Rows are points. Two turns around zero, p and q, are shown by what they do to some points. Where does a point land after both, in the order given? Backwards means that the second turn is done in reverse. Each puzzle has new turns, and all numbers are rounded.
In the rows, zero is written as 128.

Turn p:
[ 97 112] -> [163 131]
[159 100] -> [110 165]
[128 172] -> [112  87]
Turn q:
[162 147] -> [124 167]
[130 149] -> [110 138]
[91 88] -> [150  78]
Where do these land?
p, then q: [112 138] -> [146 132]
q, then p: [111 166] -> [167 113]
q, then p: [135 149] -> [138 108]
p, then q: [174  72] -> [ 56 135]
p, then q: [108 116] -> [134 151]

Turn p:
[ 94 159  63 112] -> [135 139 162  56]
[ 94 114  99 126] -> [150 159 146 107]
[167  94 132  86] -> [174  92  98 140]
[128 160 159 145] -> [ 82 128 117 136]
[141 109 168 130] -> [127 127 101 165]
[144 132 147 170] -> [100 124 144 164]
Turn q:
[ 94 132 107 114] -> [169 120 133 121]
[ 93 118 147 181] -> [124  74  90 135]
[126 109 115 137] -> [129 112 140 143]
[205 163 142 127] -> [ 78 194 117 145]
[121 119 129  81] -> [142 140 159  96]
Where do these land?
q, then p: [168 135 182 193] -> [145 197 174  88]
q, then p: [131 100 124 105] -> [122 134  96 144]
p, then q: [128 139  88  86] -> [118 155 175 107]
p, then q backwards: [114 170 177 124] -> [158 145 176 158]
p, then q backwards: [107 147 127 118] -> [133 138 152 115]
p, then q: [120 107 125 134] -> [116 140 114 135]
p, then q: [129  99  73 137] -> [ 74 150 125 106]

Turn p:
[133 150 114 190  54 125 100 146] -> [143 121 139 136 152  47  71 112]
[114 140 129 167 109  82  69 151] -> [134 159 122 115  99  77  70 145]
[101 126 125 139 166 146 158 128] -> [109  91 105 125 105 143 149 121]
[129  74 106  76 149 141 156 119] -> [132 107 164 107 132 178 175 153]
[113 137 142  78 141 163 146 139] -> [119 126 103 100 159 166 158 121]
[150 154 128 150 105  86 136 149] -> [ 94 151 137 153 136  90 106 135]
[141 142 105  95 191 167 131 108] -> [129 105 109 140 127 211 127 126]
[110 122 128  89 145 132 146  74] -> [131 134 148 116 110 176 159  92]
[161 108 173 168  92 111 111 139] -> [159 157 126 160 133  66 136 146]
Turn q:
[107 119 168 146 107 129 116 171] -> [131 107  99 111 128 147 152 177]
[159  58  88 109 144  92 167  81] -> [122 133 186 119  53 113  77  95]
[190 172  84 101 141 113 130 135] -> [ 84 162 158 192 141 134 123 105]
[176 201 126 123 106 164 146 130] -> [ 95 167 128 168 194 101 115 147]
[ 90 131 131 126  91 123  91 133] -> [142  91  82 140 124 118 145 130]
[148 123 100 141 154  84 164  90] -> [ 93 138 155 111 108 137  86  82]
[ 77 130 153 113 133 147 128 150] -> [175 132  94 117 136 149 138 144]
[111 107 167 131 142 135  99 116] -> [147 128 117  93 115 117 166 128]
[ 95 111 134 163 134 164 110 148] -> [162  91 134 103 153 138 150 145]
Where do these land?
p, then q: [152 142 112 128 119 224 115 115] -> [134 134 221 111 118 107 152 105]
p, then q backwards: [143 117 108 119 153 126 125  86] -> [125 106 100 113 154 115 131 157]
p, then q: [137 162 154 123 117 106 111 167] -> [122 121 110 154 149 164 139  90]
p, then q: [118 122 145 113 123 159 165 152] -> [153 143 152 120 114 155  96 115]
q, then p: [122  85 138 131  94 123 124 103] -> [129 155 169 109 137 107 128 151]
q, then p: [130 112 197 143 165  82 136 161] -> [104 107 118  79 199 149 142 101]
q, then p: [143 113  98  78  93 147 159 108] -> [143 164 126 151 115  82  80 139]
p, then q: [157 131 134 158 133 108 144 151] -> [112  93 118 113 133 162 127 130]
p, then q: [113 127  64 149 181  69  70 134] -> [140  76  78 174 127  99 187 180]
p, then q: [ 66 168 129 139 102 136 132 102] -> [138 137 107 132  94  81 115  75]

Turn p:
[145 165 143 131 207 147 145  69 160 160 146] -> [103 109 151 107  98 165  82  80 164  62 111]
[112 114 126 103  98  98 128 120 106 112 103] -> [159 119 114 156 126 115 136 166 139 149 123]
[ 98 120 144 139 139 119 119 135 163 148  84] -> [142 145 163 145 110 106 127 117 155 125 168]
[ 85 135 132 119 140 100  98 139 119 121 110] -> [138 112 137 135 131 112 152 129 175 155 141]
[108 196 152 160 167 121 166 114 148 152 111] -> [126 129 131  83  98 154 112 122 179  79 175]
[138 120 106 118 112 122 126 141 149  96 138] -> [116 132 104 160 136 141 139 122 110 144 134]
[106 117  99 126 106 131  95 146  95 133  84] -> [143 139 113 132 144  63 134 140 143 158 128]
[145  85 110 144 100 125 120 130 102  92 108] -> [143 169 107 146 127 114 135 145 109 167  99]
[164 162 159 105 130 185 149 132 142 111 163] -> [113 108 111 110 119 152 159 103  81  68 116]
[130 137 170 129 166 161 175  96 147 162 171] -> [126  96 164  89  93 170  99 104 106  81 125]
[194 107 131 116  96 118 115 149 112 131 158] -> [101 142 134 142 170 138 141 163  82 124  92]
[155 101  95 110 128 133 152 156 114 129 157] -> [ 85 116 115 131 128 126 115 145  84 150 114]
[ 90 119 129 160 125 110  97 142 112 113 121] -> [147 145 136 115 140 120 149 122 156 175 136]
[121 115  95 131  76 122 107 122 125 131 138] -> [151 131 110 144 174 117 113 132 111 155 131]
Turn q:
[126  91 123 126 143 133 112 122 107 151 129] -> [122 163 137 123 154 135 109 128 123 116 111]
[165 105  96 133 111 109 136 149 132 132 119] -> [134 148 120  89 112 120 146 105 107 137 107]
[161 130  49 135 143 115 102 121 115 143  90] -> [143 179 111  76  83 130 113 106 139  88 124]
[155 146 147 139 149  93 139 134 108 116 150] -> [154 101 123 109 138 130  96 109 128 161 137]
[114 124 169 177 138 122 115  94 153 154 152] -> [147 119 138 163 125 157  93 177 107 147 106]
[ 64  91 120 110 112 115 128 149 105 111  46] -> [ 62 145  59 151 143  88 133 111 129  84 110]
[143 118  77 143 139 118 137 126 136  99 147] -> [113 149 142  97  87 120 116 115 125 153 142]
[154 141 144 109 140 109 138  99 145 119 152] -> [139 100 139  96 133 138 123 155 144 153 135]
[137 149 145 129  98 165 108  97 112 135 146] -> [144 131 143 155 134 177 149 132 159 130 130]
[ 66 147 155 118 121 114 168 150 136 156 133] -> [132  94 132 178 143  67 129 140 135 127 107]
[154 148 164 111 120 225 155 148 152 102 142] -> [141 122 157 156 152 144 204 140 111 141 203]
[ 99 146 145 107 123 118  97 145 136 118 131] -> [107  86 136 142 131 132 123 120 130  99 125]
Where do these land?
q, then p: [150 129 123  99 176 143  98 127 164 154  73] -> [ 91 104  78 142 117 140 188 134 113 152 106]
q, then p: [120 143 104 131 123 104 146  87 116 102 147] -> [139 121 152 155 161 119 114 115 118 117 166]
p, then q: [130 144 125 144 106 146 143 125  77  93 140] -> [136 153 125  92 126  96 156 107 151 103 135]
q, then p backwards: [141 139 166 118 124 126 139  75 105 123 150] -> [104 138 118 137 121  66 114 113 113 123 147]
q, then p backwards: [ 79 129 123 134 124  96 142 196 122 159  97] -> [149 117 100  80 122 197 101 113 129 137 100]
p, then q: [179 114 126  81 137 130 115 171 174 140 114] -> [107 118 102 189 117 114  79 113 123 168 131]
q, then p: [151 112 121 156 111 136 148  76 108 136 141] -> [108 131 128 114 148 103 116 119 124  76 162]
p, then q: [ 90 142 114 133 123 152 147 111 114 142 161] -> [109 153 150  90 154 148 133 132 142 113 113]
p, then q: [123  92 130 122 127 130 113 105 105 106 148] -> [154 156  94 124 141 132 138 138 122 108 118]
q, then p: [166 120 140 127 186 123 105 179 179 138 114] -> [114  95 114 121 126 123 171 166 118 156  55]
q, then p backwards: [ 90 152 119 149  99 107  92 181 135 153 119] -> [148 113 138  74 148 178 127  90 151 119 123]
q, then p: [117 120 145 142 100 144 149 102 137  90 133] -> [128 124 141  96 132 116  98 122 110 139 168]

Turn p:
[124 154 101 108 109 102 155 101 109 108 142 171] -> [106 134  82 151 121 117 116 155  85 151 152 128]
[152 112 153 141 169 156 127 153 150 135 126 133] -> [124 117 144  93 105 125 152 109 139 104  91 121]
[127 145 109 106 118  61 111  99 125  97 115 158] -> [119 165  77 143 158  93 114 169 116 121 149 127]
[150 114 159 135 132 150 143 142 162 167 141  98] -> [134 107 161  87 135 134 163  93 141 144 120 133]
[120 113 124 172 127 133 131 114 113 124 140 107] -> [119 123 134 145 125 129 103  87 148 133 134 117]
[152 109 144 115 147 133 129 155 102 146 124 111] -> [116 102 130 107 134 157 136 126 146 103 117 151]
[ 99 135 146 114 145 116 111 154 135 138 148 131] -> [118 128 156 114 154 136 123 151 115 120 110 106]
[135 157 131 142  94 142 143 106 118  80 116 114] -> [126 131 128 184 107 109 147 118 128 126 166 134]
[113 113 128 153  95 137  99 146 129 144 126 141] -> [147 156 141 147 141 149 120 109 125 138  97 133]
[100  93 144 104 145 125 132 141 140 148 112 136] -> [146 136 126  91 136 164 133 141 132 119 122 100]
[114 125 147 119 157 141 107 125 122 181 118 133] -> [122 148 158  80 121 155 112 140 138 129 117 138]
[134 162  82 140 111 123 152 124 130 101 114 115] -> [135 108 108 173 112  98 129 145 143 156 140 132]
[143 132  97 115 115 142 124 105 129  94 141 116] -> [151 109 118 150 118  98 116 123 110 120 151 142]
Turn q:
[150 117 133 136 137 135 142 112 151 109 151 120] -> [129 107 124 146 127 137  98 129 144 134 149 144]
[110 127 118  89 124 111 153 124 141 142  98 124] -> [153 149  97 124 110 135 133 127  91 110 130 127]
[131 121 157 121 119 130  91 132 136 110 156 117] -> [145 115 140 120 143 148 109 116 157 152 110 114]
[122 136  85 132 101 134 105 135 145 142  97 132] -> [134 141 144 100 143 135 162 131  91 142 143 146]
[130 106 121 100 166 149 156 110  89 109 115 107] -> [132 166 109 188 137 108 114 111 131 111 136 122]
[121 104 132 120 160 114 135 109 123 167  91 102] -> [156 140 109 137 105 101 151  85 126 101 137 138]
[128 135 128 125 141 126 125 101 114 126 146 158] -> [102 118 132 150 126 153 135 123 133 110 118 124]
[106 157 138 150 134 143 124 138 139 117 148 132] -> [106 105 129 110 144 128 122 136 136 132 142  96]
[145 165 108 138 110  96 110 157 139 129 117 127] -> [106 135 138  88 106 128 134 131 105 167 124 134]
[138 131 138 112 128 150 155 113 105 163 127 120] -> [138 111 119 162 129  98 132 125 106 110 108 129]
[143 103 177 122 155 158 159  99 103 100 110 138] -> [136 138 148 175 128 113  81 120 147  75 128 120]
[112 138 117 171  79 110 117 142 121 115 158 139] -> [116 113 153 107 122 141 154 181 148 159 127 116]
[128 124 112 148 109 109  93 191 158 136 152 149] -> [112 123 121  58 146 139 139 149 149 161 112 152]
Where do these land?
q, then p: [105 142 125 142 108 129 151 127  76 114 159 117] -> [127 107 145 142 152 138 143 120 177 153 107 107]
p, then q: [100 145 121  98 137 141 109  72 153 123 138 113] -> [121 111 122 130 111 137 114 119 150 171  71 119]
q, then p: [117 145 113 140 142 138 118 134  99 125  69 118] -> [ 76 125 140 141 146 117 130 145 127 135 171 122]
p, then q: [141 141 164 141 111 133 145 147 148 119 156 107] -> [143 117 113 154  99 114 124 133 150  91 141 115]
q, then p: [144  31 121 133 181 137 120 133 153 113 124 161] -> [136 155 120 118  82  51 137 143  70 121  97  97]
q, then p: [141 135 123 102 158 121 121 110  96 124 114 124] -> [115 155 137 151 111 115 113 121 144 148 152 127]
p, then q: [146 145 112 126 115 102 152 142 104 120 157 124] -> [121 141 113 125 138 124 168 133 160 106 141 137]
q, then p backwards: [127 146 137 133 119 144 138 114 119 170 108 118] -> [145 133 129 118 129 147 127 135 155  96 156 128]
p, then q: [129 128 129 105 110 146 121 150 146 137 141 134] -> [123 141 136 144 123 102 115 127 128 109 108 139]
q, then p: [126 115 123 145 140 120 107 145 126 134 160 118] -> [148 128 122  95 126 123 133 134 129 153 124 111]
p, then q backwards: [117 144 133 106 118  89 136 146 153 144  78 123] -> [ 88  95 100 143  99 127 123 155 112 116 151 124]
p, then q: [149  89 111 145 105 126 117 140 152 117 133 134] -> [115 140 145 155 103 131 132 107 112 123 151 158]
q, then p backwards: [131 146 113 142 136 145 154 112 145 120 141 175] -> [128 142 145 100 142 118 135 135  77 117 146 124]
p, then q: [118 141 168 133 114 122 103 120 122 132 114 127] -> [104 107 127 121 125 126 105 128 123 120 132  91]

Turn p:
[122 137 149  99 120 143 107 121 119 142 116  99 146 162] -> [128  95 125 120 110 118 120 155 134 162  98 144 125 141]
[ 95 115 142 109 136 124 138 150 102 115 143 141 155 140] -> [129 102 124 129 164 127 138 121 148 151 126 148 129  94]
[111 148 158 119 137 124 112  83  99 121 102 119 137 140] -> [ 93 124 116  99 104 136 142 159 131 142  95 144 130 109]
[142 136 102 163 115 141 153 142 133 146 129 102 139 117] -> [149 144 143 117 142 124 151 120 130 123 135 109 118 175]
[130  91 139 105 158 106 111  99 138 156 164 166 136  99] -> [159 138  90 126  99 108 121  92 123 119 131 133 155  72]
[110 142 160 130 113 145 139 139 111 137 111 158 100 142] -> [104 135 109 150 130 136 126 139 139 135 132 153  80 123]
[114 141 124 106 109 134 149 131 175 129 151 177 143  98] -> [169 153  90 142 145 166 107 122 134 125 159 147 146 123]
[122  63 141 110  90 115 145 131 109 131 114 146 152 126] -> [129  93  98  89 155 126  97  87 142 125 126 129 102 111]
[102 132 124 119 129 111 102 143 108 132  96 118 135 111] -> [116 107 131 106 123 116 132 158 159 124 149 120 127 114]
[156 141 105 140 143 148  71 129 119 111 141 109 151 105] -> [139 134 168 134 101 125 132 132 169 115 103 102 170 134]
[138 139  96 145 150 146 151 122 123 108 119  95  63 148] -> [ 75 136 159 157 116 128 150 121  88 139 146 106 125 163]
[113 145 152 176 134 141 129  95 225 137 110 126 104 123] -> [137 145  72 158 112 145 144 167  79  65 124 131 140 172]
[192 147 137 120 151 139 133 146 109 115 111 102 131 144] -> [103 155 169 129 136  89 103 135 129 148  98 129 137 153]
[137 131  74 168 122 112 139 145 124 125 113 137 103 151] -> [122 139 157 139 145 139 135 131 106 122 147  71  95 134]
[137 114 118 110 112  91 141 143 126 115 202 126 124 114] -> [168 121 170 126 136 138 121  80 108 126 153 156 142 102]
Turn q:
[121 163  91 106 112 110 164 115  85 131 146 146 175 139] -> [144 141 129 150  69  90 132 124 166 108 116 162 116  98]
[ 90 166  97 144 105 133 148 120 158 171 162 115 132 138] -> [163 133  75 119  90 130 123 135  92 129 131 168 101 120]
[109 101 147 105 131 161  87 148 125 107 112 146 119 123] -> [142 132 184 109 148 153 144 127 127 142 152 110 138 139]
[135 163 147 148 104 113 137 115 103 139 115 133 105 134] -> [145 132 101 144 131  81 133 135 128 140 121 101 122 133]
[145 128 136  90 135 160 104 130 145  95 134 115 107 153] -> [134 129 156 115 153 139 115 164 119 127 149 130 174 112]
[146 154 137 144 128 107 110 152 150 125 114 143 120 114] -> [108 139 121 100 132 107 113 115 118 162 119 113 133 136]
[121 132 108  88 148 115 130 154 132 126 153 115  94 162] -> [117 146 126 139 117 127 142 131  98 119 159 154 180 116]
[102 100 151 144 150 137 139 152 148 163 120  94 147  98] -> [130 124 130 135 148 167 125  96  96 120  98 148 105 168]
[ 99  98 159 144 158 124 130 104 124 104 143  99 161 164] -> [130 159 131 150 144 180 143 141 127  89  91 112 124 102]
[150 109  97 106 114  97 106 129 129 130 115 137 108 167] -> [105 102 131 140  95 126 133 128 117 138 154 102 165 101]
[126 122  87 143 110  96 158 162 138 105 152 145  99  97] -> [ 89 131  89 115 106 126 158 123 155 163 147 161 138 151]
[133 118 126 134 147 168 150  87 159 149 129 132  95  98] -> [130  93 105 115 180 131 119 133 120 112 160 150  93 129]
[134 147 128 100 135 135 153  97 108 109  99 169 163 116] -> [133 121 165 131 137  91 128 118 171 125 117 142 101  87]
[158 101 158 160  97 124 128 122 144 118 100 102 129 108] -> [120  90 114 130 154 145 117 139 141 151  89  97 129 154]
[ 90  97 116 142 159 166  89 119 108 113 102  87 169  97] -> [140 150 174 160 140 198  94 122 143 128 132 124  86 147]
[163 121 155 162 137 133 118 160 101 136 125 150 128 146] -> [100 136 147 115 123 101 138 141 118 109 112  86 125 162]
[154 157 134 116 107  95 125 111 117 157 155 149 127 123] -> [144 121  97 111 105  84 117 104 141 110 129 115 144 121]
Where do these land?
p, then q: [122 121 139 138 134 154 140 141 114 147 141 136 106 133] -> [118 123  89 132 131 118 143 134 122 131 138 121 109 119]
q, then p: [115 128 118  92 152 133 107 154 131 127 137 110 151 111] -> [132 144 110 137 111 150 119 140 149 132  85 149 128 115]
q, then p: [159 139 110 116 121 146 166 128 143 150 145  95 121 124] -> [133 116 131 142 151 136 108 118 146 118 123  87 117  85]
p, then q backwards: [135 127  99 156 101 112  90 149 179 136 115 111 124 136] -> [148 110 143 137 111 174  98 111  95 162 137 109 130 150]
p, then q: [138 114 102 178 121 113  88 130 112 134 162 140 132 156] -> [124 102 114 154 185 125 114 148 145 144 104 114 138 158]
p, then q backwards: [128 102 136 105 125  86 133 143 117  79 138 138 133  61] -> [152 121 120  63 175 123 111 104 147 115 162 150 127 111]
p, then q: [145 168 144  69 153 121 138 160 134 131 183 130 144 131] -> [115 127 129  75 109  85 109  86 126  99 104  95 101 140]
q, then p backwards: [123 141 127 111 116 138 128 116 124 107 131 125  79 144] -> [100 147 114 112 160 115 137 150 147 137 127 131 140 120]
q, then p backwards: [ 79 141  93 165 128 126 160 135  96 126  99 152 110 118] -> [108 153 134 142 138 158 153 146  94 178 133 141  85 144]
q, then p: [127  78 162 159 163 136 130 118 143  95 139 139 136 150] -> [ 80 118 114 151 155 121 154 138 142 147 149 149 161 158]
p, then q backwards: [127 162 145 161  66 127 112 120 173 147 100  95 151 150] -> [133 114 147 172  93 200 135 140 131 148 162 100 151 128]
q, then p: [107 134 163 126 172 130 135 139  95 115  97 113 107 114] -> [113 163 131 138 132 109 176 160 101 125 102 137 128 115]
p, then q: [138 128 142 104 125 122 114  98 135 174  97 154 135 156] -> [129 108 129 144  91 118 107 113 120 166 165 122 145 153]
p, then q backwards: [183 123 132 107 116 156 153 113 129 121 109 144 149 149] -> [141 160 148 156 138 108 109 148 146 122 115  96 148  93]
p, then q backwards: [ 84 118 111 151  98 169 116 117 113 145 118 112  85 105] -> [117  69  87 158 111 118 134 131  99 148 144 152 123 111]
p, then q: [135 149 127 112 149 118 126 104 137 131 118 138 164  81] -> [136 132 146 106 100 116  92 117 137 139 110 166 138 110]
q, then p: [129 105 125 126 135  90 141 111 102 110 147 145 149 156] -> [121 130 118 108 154 164 138 133 127 102 147 138 148 162]
